Every row gives one point. The points of each table are mixes of a few directions, plus a little noise. How many directions does each table use, and how many do they share? Where both have some left over, give the other angles between the two spaces (their principal angles), to ten degrees, smallest first.
In the rows, zero is written as 128.

First (4 x 3):
[[126 129 130]
 [ 70 157 156]
 [127 128 128]
 [189  98  99]]
Second, 4 rows:
[[122 104 126]
 [ 66 102 147]
 [138 148 128]
 [185 159 112]]
Directions: first 1, second 2, shared 1

First, 5 rows:
[[143 100 134 102]
 [118 155  81 185]
 [126  87 163  91]
 [141 170  97 149]
 [110 128 165 113]]
Second:
[[ 83 165 157 114]
 [150  88 136 130]
 [182  75 103 143]
 [153 108 111 136]
 [ 81 141 186 107]
 [130 154  98 135]
 [117 166 105 131]]
Directions: first 3, second 2, shared 1; angles 30

First (9 x 6):
[[ 99  93 201 129 169 152]
 [108 101 152 115 153 134]
 [145 120  74 131 168 136]
 [124 164 168 128  46 105]
 [114 117 176 133 139 141]
 [142 133  85 127 135 124]
 [136 141  91 118 103 109]
 [155 178 121 151  67 117]
 [131 106  84 118 173 133]]
Second:
[[122 122 175 145 146 148]
 [159 130  88 160 184 156]
 [154 154  65 129 102 111]
 [101 100 149 102 137 123]
 [110 136 132  97  66  94]
 [110 110 201 142 154 153]
 [140 143  86 121 106 112]]
Directions: first 3, second 3, shared 3

First (6 x 6):
[[163 124 163 136 128 113]
 [142 114 126 145 149 157]
 [143 125 189 100 141  84]
 [124 156  90 146  61 112]
 [ 58 104 131  96 138 141]
 [138 145  69 145 150 162]]
Second (7 x 6):
[[148 179 161 178 168 119]
 [121  93 163  82 122 182]
 [128 141  89 151 120  86]
 [136 127 197 112 153 187]
 [127 134 108 139 123 107]
 [118 107 101 110 107 121]
 [118 117  77 126 103  93]]
Directions: first 4, second 2, shared 0; angles 40, 50

First (8 x 8):
[[142 157 138 165 121 134 126  80]
 [141 130 143 156 138 148 116  97]
 [119 168 110 122  96  92 152 125]
 [140 160 136 163 118 130 128  81]
 [117 152 111 113 105  98 148 139]
 [113 125 112  97 118 106 141 163]
 [113  21 133  65 182 163 101 224]
 [138 111 143 143 146 153 112 115]]
Second (9 x 8):
[[128 128 172 122  64 118 101 133]
 [132 101 133 135 112  73 116 140]
 [195 102  83 111 130 137 187 103]
 [ 99 137 128 156 162 128  99 131]
 [115 128 189 111 156 145 149 115]
 [ 73 140 111 132 122  74  92 178]
 [127 131 166  99 155 159 169 114]
 [165 152  97 140 102 201 122  96]
 [120 134  74 147 150 117 118 140]]
Directions: first 2, second 5, shared 1; angles 70

First:
[[106 115  91 107 142 131 114 135 159]
 [155 144 175 155 109 125 145 118  88]
 [115 120 105 115 137 129 119 132 147]
 [118 122 110 118 135 130 122 131 143]
 [ 89 104  61  90 155 133 104 142 186]
 [182 160 219 180  92 122 162 110  50]
 [133 131 135 132 125 128 130 126 122]]
Second:
[[129 102 149 127 136 140 114 116 106]
 [114  77 134 110 153 150  94 114 117]
 [122 137 108 122 129 123 131 135 146]
 [157 129 191 155 113 132 137 110  71]
 [ 83 161   7  88 139 105 135 169 238]
 [142 148 144 143 115 121 143 128 115]
 [135 144 132 135 120 122 140 130 126]
 [142 130 156 141 120 129 133 120 103]]
Directions: first 1, second 2, shared 1

First:
[[112 121 135 163  86 129  87 138 123 134 139]
 [ 87 150 139 181 125 112  81 153  79 131 134]
 [123 111 102 101 175 132 142 140 144  68 133]
 [129 127 134  94 185 176 209  58 165 102 103]
 [144 113 114  83 168 139 170 115 155  96 122]
 [161 162 167 110 124 108 164 106  97 214 105]
 [103 131 156 163 109 120  93 139  96 140 132]
 [149 153  82 117 142 136 159 113 154 131 121]
 [156  99 106 125  62 124  94 150 165 135 148]
 [117 112 144 143 104 103  79 169 102 128 143]]
Second (11 x 11):
[[ 59 233 108 210 203 102 112 143  31 139 113]
 [136 116 130 119 120 131 130 126 139 127 130]
 [162  76 138  87  90 141 136 121 177 122 135]
 [128 128 128 129 128 128 128 128 128 128 128]
 [ 61 231 108 208 201 103 112 142  32 139 113]
 [140 110 131 114 115 133 131 125 145 126 131]
 [128 128 128 128 127 128 128 128 128 128 128]
 [160  80 137  91  93 140 136 121 173 122 135]
 [152  92 135 100 102 137 134 123 162 124 133]
 [149  96 134 103 105 136 133 123 158 125 133]
 [133 120 129 121 122 130 129 127 136 127 129]]
Directions: first 5, second 1, shared 1

First (9 x 12):
[[128 127 132 125 128 127 130 129 128 126 128 127]
 [128 142  94 149 126 134 110 119 136 141 136 133]
 [128 142  95 149 127 135 109 119 135 140 136 133]
 [128 137 107 140 126 132 116 122 132 136 134 130]
 [127 141  94 148 126 134 109 119 135 140 137 133]
 [130  77 249  56 133 106 194 162 102  84  97 111]
 [129  84 232  66 133 109 186 158 106  89 101 113]
 [127 150  75 160 126 138  98 113 140 148 142 137]
 [127 151  76 159 125 137  99 113 140 147 142 136]]
Second:
[[161 107 198 123 108 140 131 115 160 110 127  80]
 [134 154 122 153 114 156 130 125 111 149 131 158]
 [114 140  81 135 130 137 121 128 113 151 132 152]
 [122  81 187  86 130 134 154 136 133 115 118 103]
 [137 181  46 160 120 129 102 120 105 152 136 147]
 [135 159  62 118 114 143 126 128  83 159 126 134]
 [114 156  69 123 140 103 129 143  88 133 122 155]
 [110  65 207 119 135 153 139 120 177 122 132 114]
 [127  97 147 124 148  87 108 121 185  92 133  84]
 [125 141 159 142 140  98 141 146 123 100 123 155]]
Directions: first 1, second 5, shared 1

First, 11 rows:
[[100  94 174 116 116 124 149 135 117 119 172 141]
 [106  80 134 120 148 135 128 132 133  99 138 147]
 [ 96 184 177 187 125  48 105 127 104 117 134  89]
 [149 106 101  97 126 171 141 128 140 139 124 146]
 [198 150 128 109 104 118 165 156 125 180 153 129]
 [ 94 107 137 116 121 153 127 113 127 115 134 136]
 [124 101 109 154 180  97 102 140 138  87 107 131]
 [ 45 203 168 145  65 149 104  68 105 139 117  90]
 [129 117  72 100 130 199 116 102 148 129  87 141]
 [212 104  81 112 160 125 147 166 148 144 121 147]
 [155 162 126 154 135  87 123 140 124 138 121 111]]
Second:
[[145  97 109  89  96 141 113  81 133  84 102 137]
 [117 146 153 190 169 104 138 208 149 193 135 142]
 [105 112  86  96 140 113 135 129 129 155  76  86]
 [121 178 103 109 140 126 170  73 103 123 168  73]
 [153 133 134 143 122 141 133  99 155  81 154 143]
 [133  87 180 170 135 120  76 214 125 106 127 165]
 [145 127 126 107 113 107 124 120  98 162 118 157]
 [105 143 133 120 109 171 134 100 132 120 142 120]]
Directions: first 4, second 6, shared 1; angles 40, 50, 70

First, 11 rows:
[[122 127 121 126 120 138 100 129 149  95 146 135 110 129]
 [141 113 154 140 124  81 157 149  81 164 122 105 171 131]
 [124 140 119 121 160 152 167 106 135 167  92 135 127 124]
 [136 132 114 107 155 169 172 112 129 182  83 132 121 120]
 [122 200 114 132 110 132  96  68 140 107 116 166 110 119]
 [134  33 130 107 168 162 181 198 133 167 127  86 131 136]
 [115 173 112 130 133 144 114  85 154 113 118 157 108 124]
 [168 125 131 106  77 130 107 147  84 143 125 117 128 117]
 [ 75 127 149 181 146  63  99 126 167  47 188 134 145 152]
 [158 111 103  86  99 193  99 147 135 125 126 127  84 115]
 [114 126 164 170 114  42 115 141 102  99 164 115 173 141]]
Second:
[[131 126 105 139 118 125 135 133 137 140 128 126 133 136]
 [149 134  92 122 112 133 107 174 175  83 140 145 125 141]
 [193 131 186  96 131 214  84 146 179  78 171 111  88 105]
 [138  99 165  67 165 131 148 113 116 157  96  96 130  73]
 [108 132  88 180 104 106 149 114 113 168 127 131 143 160]
 [111 143 175 140 137 135 114 102  95 114 141 137 118 132]
 [152 105 133 146 121 161 164  90 124 215 128  79 129 116]
 [ 90 161  99 157 114  86  99 155 121  61 138 184 134 171]
 [ 87 130 179 101 165  96 131  98  70 121 103 137 132 105]
 [123 118  57 132 113  92 148 155 149 143 107 134 150 140]]
Directions: first 4, second 4, shared 0; angles 30, 40, 80, 90

First, 8 rows:
[[138 110 153 128 129 120 134 121 102  82 161 154 166 136 102 133 152 118]
 [ 86 169  96 123 160 155  98 121 188 182  75  86  91 139 186 112  85 143]
 [139 107 137 126 142 152  49 120 158 100 123 117  89 181 144 139 114 184]
 [140 114 119 130 118 139  91 135 143 136 111 113  74 145 135 138 115 163]
 [153 154 140 135 124  93 191 132 102 134 183 143 223  90 123 123 133 106]
 [176  87 144 136  71  90 186 151  56 107 166 164 134  88  62 145 170 103]
 [ 71 151 105 120 138 137 165 124 132 160  81 122 111 101 132 110 132  73]
 [121 134 131 127 144 137 111 120 143 123 128 124 133 142 142 125 121 136]]
Second (9 x 18):
[[173 181 130 145 125 190  94 138 169 146 123 140  76 162 191 198  74 185]
 [155 160 129 138 126 166 107 134 153 139 125 135  96 149 166 171  95 163]
 [ 92  86 127 114 130  78 156 120  95 114 132 118 170 101  78  72 171  82]
 [114 112 127 123 129 109 138 125 115 123 130 124 144 117 109 106 145 111]
 [156 162 129 139 126 168 105 135 155 139 125 136  94 150 168 173  93 165]
 [143 146 129 134 127 149 116 132 142 134 127 132 110 140 149 152 110 148]
 [118 116 128 124 128 114 136 126 119 124 129 125 139 121 114 113 140 115]
 [132 132 128 129 128 133 125 129 131 129 128 129 123 131 133 133 124 133]
 [ 68  56 126 105 132  44 175 114  72 105 135 111 198  82  43  33 201  50]]
Directions: first 4, second 1, shared 0; angles 40

First, 8 rows:
[[116 130 135 125 127 117 133 126 126 123 124 124 128 128 135 121 120 126
  132 127]
 [ 57 140 174 107 125  60 157 121 116  95 102 100 131 132 170  85  80 119
  153 120]
 [178 119  96 142 130 175 108 134 137 152 146 148 126 126  98 158 161 136
  111 134]
 [140 126 120 131 129 139 123 129 130 133 132 133 128 128 120 135 136 129
  124 129]
 [163 121 106 138 129 162 114 131 134 145 141 142 128 125 107 149 152 133
  116 132]
 [175 119  97 141 130 174 108 133 136 150 145 147 126 125 100 157 160 135
  111 133]
 [144 125 119 133 129 142 121 130 130 135 134 134 128 127 118 137 138 131
  122 129]
 [ 51 142 178 107 124  54 159 119 115  92 100  97 130 132 174  82  76 116
  155 119]]
Second:
[[112 124 144 160 133 139 145 123 134 110 142 135 141 139 152 148 106 148
  124 142]
 [131 114 106 106 139 134 111 130 121 138 121 137 105  96 110 127 128 121
  114 100]
 [117 126  84  92 127 105 105 156 124 148  70 113   7  74  65 113  85  84
   89  98]
 [130 127 144 142 130 138 137 119 130 119 149 135 170 146 151 135 140 145
  140 138]
 [104 134 147 168 125 128 151 131 139 107 130 124 121 146 147 145  91 141
  123 154]
 [133 100 123 129 153 162 121 109 121 123 163 160 172 109 151 150 143 158
  123 102]
 [149 165 136 104  95  88 125 141 129 146 103  91 126 163 105  85 163  92
  159 155]
 [148 129 114  94 125 121 110 129 120 146 121 124 128 118 109 109 158 112
  135 112]
 [114 137 149 161 122 126 150 128 137 111 133 122 136 152 147 138 107 139
  132 155]
 [141 123 134 124 132 140 126 116 124 129 150 138 173 136 143 129 157 140
  141 124]]
Directions: first 1, second 3, shared 0; angles 60
